Rows are points. Any point is a mix of the corners, with weights that add up to 1. It lies inside the corners' shape when no weight is negative. Is each point inside? If not, which corners have a negative weight?
In the rows, zero is written as 128.

Corners:
(1): [151 120]
(2): [  7 117]
(3): [166  91]
Points:
[146 119] -> inside
[91 99] -> outside (1)
[159  93] -> inside
[158  95] -> inside
[159  93] -> inside
[110 124] -> outside (3)

Corners:
(1): [176 128  75 101]
(2): [173  95  83 216]
(3): [ 74 246 110  80]
(4): [150 116 221 166]
(5): [110  75 155 134]
Points:
[187  68  71 149] -> outside (3, 4)
[160 103  99 194] -> inside
[117 171 145 124] -> inside
[154 120  69 154] -> outside (4)
[143 125 179 148] -> inside
[152 135 109 137] -> inside

Corners:
(1): [144 140 129 109 138 126]
(2): [111 154 128 146 124 132]
(3): [123 138 144  90 126 117]
(4): [155   7  85  99 126 131]
(5): [116 153 128 148 100 139]
(6): [136 134 142 129 126 111]
(7): [124 153 166 135 130 144]
Points:
[126 138 148 113 127 129] -> inside
[132 115 124 116 122 124] -> outside (7)
[133 106 132 123 125 136] -> inside
[129 117 123 138 116 136] -> outside (3)
[130 120 137 127 123 137] -> inside
[145  84 112 106 131 121] -> outside (5, 7)
[127 136 143 114 130 125] -> outside (5)

Corners:
(1): [138 203  47 113  49  40 119  38 173]
(2): [102 201  74 200  24  67 128 113 153]
(3): [ 95 108 113  81 110  59  83 120 106]
(4): [175  81  82 206 217 215 136 175 106]
(5): [ 71 162 116 162  28  31 107  95 220]
(6): [117  96 143 178 164 237 140 182  60]
(7): [109  99 220  65 192  61  73 123  14]
(8): [111  61 193  82 126  32 105  96  80]
(9): [ 88  82 139 153 216 153 185 203 102]
(10): [176  72 134 137 136 177 125 203 107]
Points:
[131  68 156 107 140  98 105 160 111] -> outside (1, 2, 6)
[106 133 114 141 112  78 126 127 133] -> outside (6)
[139  92 134 129 131 130 120 164 108] -> inside
[106 129 127  98 135  63 136 125 109] -> outside (4, 5, 6)
[123 112 126 130 131 107 120 130  94] -> outside (5)
[148  84 141 146 180 165 130 161  70] -> outside (3, 5)
[ 94 134 135 140  87  65  91 109 133] -> outside (1, 9, 10)
[117 120 128 140 139 118 120 151 106] -> outside (8)
[117 104 134 153 146 174 126 160  82] -> inside

Corners:
(1): [178 144  39  62  88  80 117 125  84 103 146]
(2): [ 45   7 127 118 166 137  88  78 147  40 106]
(3): [132  86 130 172 121  84 123 153  56 112  18]
(4): [136 153 119 149 135 157 133 176 147 121 115]
(5): [113  60  98 201 112  96 184 121  91 165  78]
(6): [117 172 123 108 118  95 138  69 103 228 150]
(7): [179  21 161  91 132  91 135 181 133 168 158]
(8): [100  82 149 167 160  70 103 178  84  22 103]
(9): [144 138 109 232 136 151  75 134  85 115 104]
(10): [173 155 134 117 153 136 190 132  34 109  96]
(11): [ 59  25  93 134 125 189 103 167 131 236 141]
(12): [145  39 140 171  17 123 176 206  81  73 132]
Points:
[ 90  46 114 120 119 120 127 118 134 134 113] -> outside (8, 9, 10)
[119  66 110 163 120 136 109 144 102 109 124] -> outside (3, 4, 6)
[113  48 118 127 125 138 122 160 119 176 133] -> inside
[121  99 122 168 132 117 108 141  94  99 111] -> inside
[124  92 121 143 130 114 137 138 100 122 124] -> outside (3)

Corners:
(1): [ 56  85  84  66  85 111 136 131 155  95 113 130  96 104]
(2): [ 69 121 138 153 184 141 110 123 143 166 149 161 169 105]
(3): [167 123 145 151 129 137 129 180 138  76 123 146 179  83]
(4): [164  85 171  86 157 175 146 108 154 144  94 101 106  82]
(5): [ 21  83  87 149 161 104 108 113 164 118 193 117 108 141]
(6): [160 166 101 159 156 140 104 185  51 134 156 131 204 102]
(7): [168 121 138 161 139 157 165  70 115 128 104  93 120 163]
(8): [105 128 142  60 118  52 135 168 139 110 122 169  99 179]
(9): [147 120 106 162 137  27  99 150  96 158 126 182 116 131]
(10): [138 186 146 178 158 146 123 132 154 171 140  83 120 108]
(11): [153 131 129 174  68  73 145 185 180 152 155 156 122 143]
(12): [ 81 104  96 126 148 134 115 148 166 101 136 144 104 142]
(13): [167 142 124  81 175 152 249 135  91  73 107 154 122  80]
(14): [149 127 124 153 129 148 133 143  17 120 103 124 105 126]
(15): [141  80 163 112 168 162 137  54 157 100 138 181  91 117]
Points:
[119 134 132 133 152 120 137 120 143 144 142 133 125 125] -> outside (3, 12, 14)
[123 152 120 169 154 112 130 143 106 149 146 131 137 140] -> outside (1, 3, 4, 15)
[122 108 128 116 137 119 136 132 128 114 128 152 119 124] -> outside (10)
[135 121 122 133 147 120 131 137 117 122 132 149 130 116] -> inside
[136 110 112 121 110 132 156 146 125  66 124 139 134 131] -> outside (2, 4, 9, 10)
[143 110 138 126 143 143 143 117 134 127 115 121 120 118] -> inside
